Rows are points. A path goes straight from each point to the next, and from the last back to the first. The post is the endless flat space through its rows: a point in 2 columns, a line in 3, a plane in 4, and so on, so that a path can go around it. Count how often the path circles the post. Going back the other way cancels.

Post (1 x 2):
[[ 3 10]]
Path (26 x 2):
[[  2  40]
 [-19  13]
 [ -9 -26]
 [ 43 -20]
 [ 29  34]
 [-15  53]
 [-21   7]
 [  1 -25]
 [ 37  -9]
 [ 16  60]
 [-18  50]
 [-19  -2]
 [-29  43]
 [  7  40]
 [ 34  19]
 [ 13 -45]
 [-15   3]
 [ -7  22]
 [ 29  46]
 [ 32  -9]
 [-17 -47]
 [-39  14]
 [-16  31]
 [-33 -18]
 [  7 -29]
 [ 53  15]]
Times around: 1

Post:
[[ 10   9  18 -11]
 [ -9  -8 -22  -6]
 [-19  -1 -16   0]]
Path, 24 rows:
[[ 29 -36 -60  -4]
 [ 36 -19 -36 -20]
 [-14   9   0 -18]
 [-36  -2  11 -18]
 [  8 -21 -23  -5]
 [ 49 -32 -47  -8]
 [ 12  19   7  -8]
 [ -1 -25 -53 -28]
 [-33 -32 -43   0]
 [  9 -20 -28  -4]
 [ -1   8 -18   6]
 [-19  21 -12   7]
 [ 30 -12 -34  -5]
 [ 16 -22   1  -9]
 [-19 -12 -16 -16]
 [-42  24   2  -6]
 [ -1  31  -4  12]
 [ -8   7  -7  21]
 [ -2   3  20  -9]
 [-23  12  12 -12]
 [ -6   0 -40  -3]
 [-10  20  -1  13]
 [-21   7  12   5]
 [  0 -15  -1 -19]]
Times around: 0

Post:
[[-10  -2  -1 -33  34 -12   2   4]
 [ -9 -22  15 -17  27  -1  -8  -2]
 [  5 -32   2   0   7 -13  15  -3]
 [-11   6  26  -3 -27  10  19  23]
 [  4  -7  17  -6   2  14  16  -4]
 [-14   0  -8   4 -30   2  -7 -37]
 [  9  27 -15  48 -31  32   0  -8]]
Path (24 x 8):
[[-23 -16  -6  -4 -15 -28  34  36]
 [ 17   2  10 -12  48   0  20  -8]
 [-12  51 -24 -52  39 -16  -8   1]
 [ -2  -2 -11 -12  24  21 -29 -21]
 [ 12 -52  21  -4  14  16  50 -12]
 [-27  37   9   8   0   9  -3  23]
 [ 23  20   0  32 -15  26 -25 -59]
 [ 11 -32  -2 -13  25  -1  -9 -20]
 [-21 -20 -10 -12  15   5   0  -1]
 [-46  37   0 -43 -30 -18  13   4]
 [-20 -25  53   0 -11 -24  14  -7]
 [ 12  -9  19 -12 -32  -9  42  35]
 [-16   4 -13 -24  13   6 -22  -6]
 [-43 -11  -3  18 -17   3 -44 -17]
 [ 19 -12  43  34 -10   6  51  -7]
 [ -2  25   2 -16  18   4  -4  13]
 [ 16 -40 -10 -29  -3   3  25  19]
 [  7 -38 -26   9 -26  -4 -12  -1]
 [ 52 -19  21  14  -3  57  19  14]
 [-36  -7 -43  -8  -2  -4  -9 -12]
 [-25  10  -4   0   5 -17   5   5]
 [ -5 -19  14 -10   0 -14  12 -41]
 [ 16   1  20  -5 -60  -3  16   7]
 [  6  -8 -36  -4 -38   4  15 -10]]
Times around: 5

Post, 10 rows:
[[ -8  19 -10 -13   5  24  17   3  -4  10  -4]
 [ -8  25 -13  10  -3  11   0  10  20   9  -4]
 [ -3  -6  30   9   9  11 -19  10 -11 -37  19]
 [-14  20 -24   1  12  -6  20  14   2   6 -21]
 [-32  17  -7   4  15  15   5  10  -5  17   1]
 [-15 -21  32  12 -12  11   6   8  -9 -26  11]
 [  6 -18  40  -8   9 -21  19  -4  12  -7  -2]
 [ 24 -40   6   0   2 -28  18   3  -2   0  -4]
 [-20  31 -24 -19  -6   4  -4   3  13   6 -15]
 [-11  27  -4   1   0  13  -4  16  -3  17 -18]]
Path (30 x 11):
[[  7  -1   5  -3  18  32  27  35 -25  -8 -13]
 [-12  12  24 -11   1  -8   4  22   3  -3 -10]
 [  7  12 -29   2 -48  14 -20   9  14  10   6]
 [-23  35   3   2  -9   6  14   5  -2  -4 -19]
 [  6 -13   5   6  16  -5   4   2 -16 -16  -5]
 [-13  -6  18   0  14   5  25   1  25  25  -3]
 [-14   7 -17 -11   7   5  -1  24 -19   6 -19]
 [ 19  10   7 -30  20 -15  13   5   2  -2   3]
 [ 39  14   4   2 -22   1   5  17  22  -6 -15]
 [ -4  22  -5  27  24  17   4  32   5  17  -4]
 [ 13 -23  -4  26  37  -4   6  -2  14 -15   8]
 [-39 -21   4  12  -4  16 -12  10 -12 -12  12]
 [-30  12 -21 -11   6  37  -7  34 -26  18  -4]
 [ -2  22 -16   6  19  -3  28  21  10 -14  -9]
 [ -4   0  19   8  -1  26  58   9 -17  -4   8]
 [-14 -10  12  19  -6 -21  12  -2  -4  23 -16]
 [ -2 -13 -12   6   8  20  33 -16  -3   5  -8]
 [-27  12 -19 -10   6  40 -37  20 -28 -24   5]
 [-60  24  12 -10  13   4   3  11  11   3  -1]
 [-21   7 -25  -6 -25  17 -23  16  -8  16   9]
 [ 34  37 -34 -32  -8 -14 -10  -3  23  20 -22]
 [ -3 -20  33  22  20 -39  24  -8  18   4 -10]
 [ -3 -11  26  32   4  -4 -52  13   0 -15  -1]
 [  9   0 -22   7  -6  -8 -11  17  23 -13  -7]
 [ -9   7  14 -24 -17  15  10  22  -8  10 -18]
 [-18   1  17 -28  24   4  16   6  15  -4  11]
 [ -5  -1  18 -22   5  13  -6   6   8  -4  -6]
 [  7  16 -35  21  15  -8 -25  18   5  29 -20]
 [-14  26  -9 -17 -10 -13 -32   9  -8 -39 -33]
 [  1  16  10   5  15  10 -12   7   5   7  -4]]
Times around: 3
